Each row of a before or after table is a point. One or more steps were done to the points. Then noise was added and the rows were shuffled. The steps act on columns, c1 being the first. What was done? A step turns or swaps two columns, mirrors them in a line or flattens them onto one, adds a multiple of one to another, or multiplies or shifts one. Angles are multiples of 10 degrees, from the lower column toward the higher: turns from -170 to 170, lines from 10 to 170 but not 90. Use the fewest steps. Two steps may share a column if one is a turn and the other turns, adds or multiplies; they go together, in the order done. Otherwise the lowest column goes first.

Before (14 x 3)
[[  7 -20 -18]
 [  4 -42   1]
 [  8 -38 -19]
 [-41  -3 -35]
 [  3   1 -70]
 [-18 -28 -41]
 [-20  95 -35]
 [  3  18  31]
 [  9 -26  -3]
 [-67  31 -10]
 [ 27 -12   7]
 [-44 -30 -34]
 [  6  -7 -12]
 [ 51 -12 -37]]
After (14 x 3)
[[-44  59  -8]
 [-29 -14 -40]
 [ 35 -34 -38]
 [-56  -2 -38]
 [  4  -3 -71]
 [ 30  92 -34]
 [ -1 -22 -19]
 [  1  -7 -12]
 [ -4 -25   0]
 [ 12  15  31]
 [-38  18 -34]
 [ 19 -24   9]
 [-13 -35 -20]
 [-16 -38   0]]
Steps: turn c1 and c2 by -30 degrees

Before (11 x 4)
[[ -6 -28 -51 -61]
 [ 53  16   3 -28]
 [-44 -42  31 -18]
 [ 18 -14  -4  -7]
 [ 59 -39  -7   1]
 [ 41 -11  23   9]
 [ 24  36 -85 -17]
 [-22  32 -33 -15]
 [ 15  19  40   6]
 [-46  42  20  74]
 [-31  13 -72 -20]]
After (11 x 4)
[[ 10  32 -40 -20]
 [ 33  17  39 -28]
 [ 11 -15  12  -7]
 [-17  16  34   5]
 [-46  45 -21  77]
 [-55 -40 -20 -19]
 [ 35 -29 -39 -60]
 [ 81  35 -37 -16]
 [ 40 -39  41   3]
 [ 34  10 -72 -21]
 [  8 -12  44   6]]
Steps: turn c1 and c3 by 50 degrees

Before (13 x 8)
[[ 76  -5  -4  21 -27  11 -16 -22]
 [-70  14 -20  17 -54  34   5   2]
 [ 33  20 -11 -46 -13  44 -50   5]
 [ 64   8  17  -4 -37 -10 -15 -20]
 [ -4  -4  20  14   1 -12 -29 -19]
 [  6  36  -4  23 -13  26 -54  11]
 [-14  -6  49  19  -7   1 -29  46]
 [ 33  39 -53 -36 -63  -4   8 -35]
 [  2  44  15 -12  24  25  -3   2]
 [ 15 -23 -27  -5 -20   8  -5 -39]
 [  5  10  20  22 -35 -24 -28  25]
 [ -6  -3   2  22  -1  24 -37 -25]
 [-30 -18 -95 -17 -51   9  10  10]]
After (13 x 8)
[[-19  36  -4  15 -14 -16 -54  11]
 [ -7  -3   2  17   0 -32 -36 -25]
 [  9  -5  19  10   1   4 -30 -19]
 [-16 -24 -28  -3 -19 -10  -5 -38]
 [ 22 -19 -94 -12 -51 -20  10  11]
 [ 43  14 -20  11 -53 -64   5   2]
 [-26  39 -52 -25 -63  10   7 -35]
 [ 12  -6  49  13 -10   6 -31  47]
 [-12  45  15  -8  25 -20  -2   2]
 [-50   7  16  -1 -39  33 -15 -19]
 [-73  -5  -5  15 -27  23 -17 -20]
 [-52  20 -11 -32 -12 -20 -49   6]
 [  7   8  20  17 -34  31 -27  24]]
Steps: turn c1 and c6 by 150 degrees; add 0.3 times c8 to c6; multiply c4 by 0.7
